Rows are points. Examples show where two turns around zero, p and q, send a point. Write where each new point lands after one turn and then the other. Backwards means that the second turn is done in reverse. Each puzzle has new turns, and all numbers are rounded.
(in the rows, 128 means zero)

Turn p:
[118 130 142] -> [126 117 141]
[163 120  84] -> [139 162  84]
[103 115 108] -> [ 96 126 116]
[143 155 182] -> [168 114 174]
[ 94 169 126] -> [100 148 169]
[147  80 125] -> [139 102  85]
Turn q:
[117  84 147] -> [124  80 117]
[138 151 142] -> [128 140 154]
[129 134 148] -> [122 122 147]
[ 87 149  64] -> [101 178  74]
[169 122 138] -> [165 121 148]
Where do these land?
q, then p: [ 70  79 130] -> [ 67 115  84]
p, then q backwards: [139 143 146] -> [152 133 136]
q, then p: [153 167 113] -> [154 150 162]
p, then q: [151 123 123] -> [147 143 126]

Turn p:
[132 145 147  88 132 122] -> [131 112 117  93 107 143]
[121 149  92 125 147 172] -> [107 160 117 141 138 175]
[139  79 116 132 157 112] -> [108  92 129 139 169 114]
[108 118 162 162 146 179] -> [115 138 196 146 124 151]
[109  73 144 143 135 168] -> [ 98 102 173 171 127 137]
[181 142 153 118  99  85] -> [193 104 109 103 124 105]
[131 164  81 120  79 103] -> [150 164  64 137 110 110]
[103 155 129 135 130  84] -> [121 154 119  94 124  90]
Turn q:
[133 101 105 102 134  88] -> [150 133  83 120 139  98]
[143 102 179 149 112 129] -> [129  94 172 130 132  95]
[143 157 209 132 111 126] -> [101 128 201  96 145 103]
[ 71  98 119 127 107 141] -> [104  75  96 133 138 147]
[130 187 141 115 207 123] -> [141 201 151 129 181 162]
[137 110  87 137 115 148] -> [143 116 106 144  90 140]
[129 131  89 110 127 147] -> [141 134 101 121 106 155]
[139 137  95 153 111 122] -> [117 141 114 150  93 122]
Where do these land?
q, then p backwards: [138 136  93  95 120 124] -> [129 167 117 103 115 116]
p, then q: [135 146 147 110  94 122] -> [130 126 123 108  90 108]
q, then p: [135 152 155  97 134 151] -> [128 107 134 104 104 164]
q, then p: [ 89 121 148 103 120  79] -> [ 74 123 105 100 153 117]
q, then p: [146 132 128 191 161 109] -> [159 167 169 117 149  96]
p, then q: [124  56 118 100 117 155] -> [123  67 119 183 127 123]
q, then p backwards: [130 154 106 199 151 157] -> [108 111 116 153 100 201]

Turn p:
[156 159 145 160 175 130 121 104 147] -> [186 115 168 131 140 136 137 110 150]
[127 158  66 130 105 122 131 106 131] -> [157 170  93 120  94 122 122 103 117]
[110  79 114 139 164 178 108 109  99] -> [113 110 149 141 141 166  62 104 101]
[142 122  96 145 117 127 124 129  76] -> [134 142 134 141 107 115 111 128  73]
[158 163 140 122 121 153 104 144 157] -> [147 118 148  87 100 124 131 144 160]
[144 127 123  86 130 110 160 155 131] -> [123 122  99 111 132 146 167 156 111]
[172  95 114  87  70 114 126 116 127] -> [109  88  78 101  97  92 138 124  97]
[ 99 132 196 110 122 108 144 126 106] -> [ 76 129 156 135 163 114 172 124 136]
[102 133 163 135 122 128 194 183 175] -> [102 130 116 166 123 163 177 178 184]
[ 69 113 123 166 153 110  69 110 131] -> [133 158 139 147 182 103  64 111 150]
Turn q:
[106 126 147 142 140 149 128 145  89] -> [ 90 115 140 126  96 128 126 152 117]
[163 147 156 136 137 110 123 124 152] -> [162 124 166 134 150 138 126 125 115]
[137 137 131 125 146 148 111  98 156] -> [129 111 125 137 158 162 130 109 119]
[108 135 157 141  95 133 124 106 155] -> [119 130 156 102 132 145 124  88 146]
[197 152  35 134 133 130 122 169  95] -> [162 197  75 180 131 132  99 192 106]
[119 140 150 102 128 147 127  99  39] -> [ 84 122 114  86 104 115 124 142  53]
[ 96  46 152 122 106 107 117 169 138] -> [144  81 124  92  87  99 120 139 197]
[ 93 146 154 104 125 123 125 132 161] -> [108 117 152 108 163 119 147 117 154]
[164  99 133 128 128 146 182 126 161] -> [174 131 125 134 106 155 182 118 138]
[ 98 151  64 145 143  87 121 112 134] -> [111 151 103 181 153  87 103  99 135]
Where do these land?
q, then p: [ 96 173 163 179 139 161 128 137 107] -> [ 64 152 173 147 137 121 121 121 165]
q, then p: [149 153 150 156 117  84 117 127 157] -> [148  92 172 116 148 103 144 118 142]
q, then p: [124 127  94 102 142 191 158 139 187] -> [152 135 112 157  91 209 130 124 157]
p, then q: [147  91 139 131 119  72 146  71 150] -> [164 114  92 180 100 103 128  84 114]
p, then q: [ 93 140 180  93 135 164 150 135 155] -> [ 93 107 131 122 143 152 185 107 169]
q, then p backwards: [147 121 129  72 126 140 109 108 128] -> [144 115 112  80 153 104 120 130 139]
p, then q: [174 117  81 146  94  82 143 159 108] -> [154 185 119 139  88  88  95 162 120]
p, then q: [135  99 143 143 114 133 117 123 135] -> [137 107 126 129 117 119 107 116 149]
q, then p: [ 85 150 146 141 144 135 103 164 134] -> [103 133 135 142 165 132 114 149 174]
p, then q: [100 128  87 120 121 117  96 101  44] -> [ 80 131 134 116 145  92  84 130  54]
p, then q: [158 110  96 126 157 127 140 144 105] -> [128 133 111 124  95 141 114 169 104]
